Each row is a point. Examples show where two turns around zero, p and q, send a point. Write where each new point lands after one turn and then the other. Backwards means that the second turn is done in reverse. Each puzzle has new turns, and all numbers are rounded.

Turn p:
[-0.33 -0.06 -0.01] -> [ 0.19 -0.08 -0.26]
[ 0.62 -0.13  0.46] -> [-0.70 -0.17  0.30]
[ 0.02 -0.42 -0.08] -> [ 0.10 -0.40  0.12]
[0.07 0.25 0.14] -> [-0.18  0.23 -0.05]
[-0.38  0.36 -0.51] -> [ 0.59  0.42 -0.10]
Turn q:
[-0.26  0.32 -0.14] -> [0.37 0.21 0.08]
[0.13 0.02 0.13] -> [-0.03 -0.18  0.03]
[ 0.57 -0.07 -0.12] -> [-0.11 -0.37 -0.44]
[ 0.37 -0.60 -0.10] -> [-0.60 -0.10 -0.37]
[-0.73  0.23  0.38] -> [0.22 0.32 0.76]
[-0.08  0.11 -0.14] -> [ 0.15  0.12 -0.05]
Where do these land?
p, then q: [-0.09 -0.27 -0.33] -> [-0.28 -0.31 -0.13]
q, then p: [-0.50 -0.03 -0.15] -> [-0.24  0.45 -0.11]
q, then p: [0.49 0.28 0.60] -> [-0.13 -0.81  0.06]
p, then q backwards: [-0.32 -0.19  0.07] -> [ 0.32  0.15 -0.13]
q, then p: [ 0.41  0.21 -0.18] -> [ 0.23 -0.20  0.39]

Turn p:
[0.71 0.27 0.14 0.02] -> [ 0.13 -0.16  0.46  0.59]
[-0.25 -0.15 -0.37 -0.02] -> [-0.22  0.04  0.02 -0.42]
[0.36 0.48 0.21 0.22] -> [-0.09 -0.26  0.07  0.61]
[-0.35 -0.43  0.14  0.17] -> [ 0.00  0.46 -0.32 -0.21]
[-0.46 -0.17 -0.12 -0.38] -> [ 0.17 -0.07 -0.22 -0.56]
Turn q:
[ 0.10  0.48  0.11 -0.18] -> [-0.35 -0.11  0.36  0.13]
[ 0.09  0.29 -0.32 -0.14] -> [-0.43 -0.15 -0.09  0.04]
[-0.48 -0.43  0.35 -0.12] -> [0.40 0.63 0.03 0.04]
[ 0.31  0.44  0.21 -0.28] -> [-0.28 -0.23  0.41  0.34]
[-0.48 -0.08  0.31  0.33] -> [ 0.28  0.37  0.23 -0.42]
[ 0.17 -0.20 -0.46  0.53] -> [ 0.12 -0.38 -0.47 -0.43]
[ 0.29 -0.50 -0.19 -0.14] -> [ 0.26 -0.12 -0.46  0.30]
Where do these land?
q, then p: [-0.17 -0.11 -0.24 -0.14] -> [-0.24 -0.21  0.00 -0.13]
p, then q backwards: [ 0.84 -0.26  0.07 -0.09] -> [-0.02  0.06  0.85 -0.24]
q, then p: [ 0.07  0.13 -0.06  0.16] -> [ 0.15  0.08 -0.02 -0.14]
p, then q: [ 0.66 -0.06  0.21  0.17] -> [ 0.28 -0.29  0.47 -0.35]
q, then p: [-0.45  0.39 -0.18 -0.55] -> [-0.31 -0.36 -0.68 -0.05]
q, then p: [-0.40 -0.12  0.27  0.15] -> [ 0.22 -0.38  0.08  0.26]
q, then p: [-0.55  0.03 -0.08  0.30] -> [ 0.28 -0.55  0.02 -0.13]
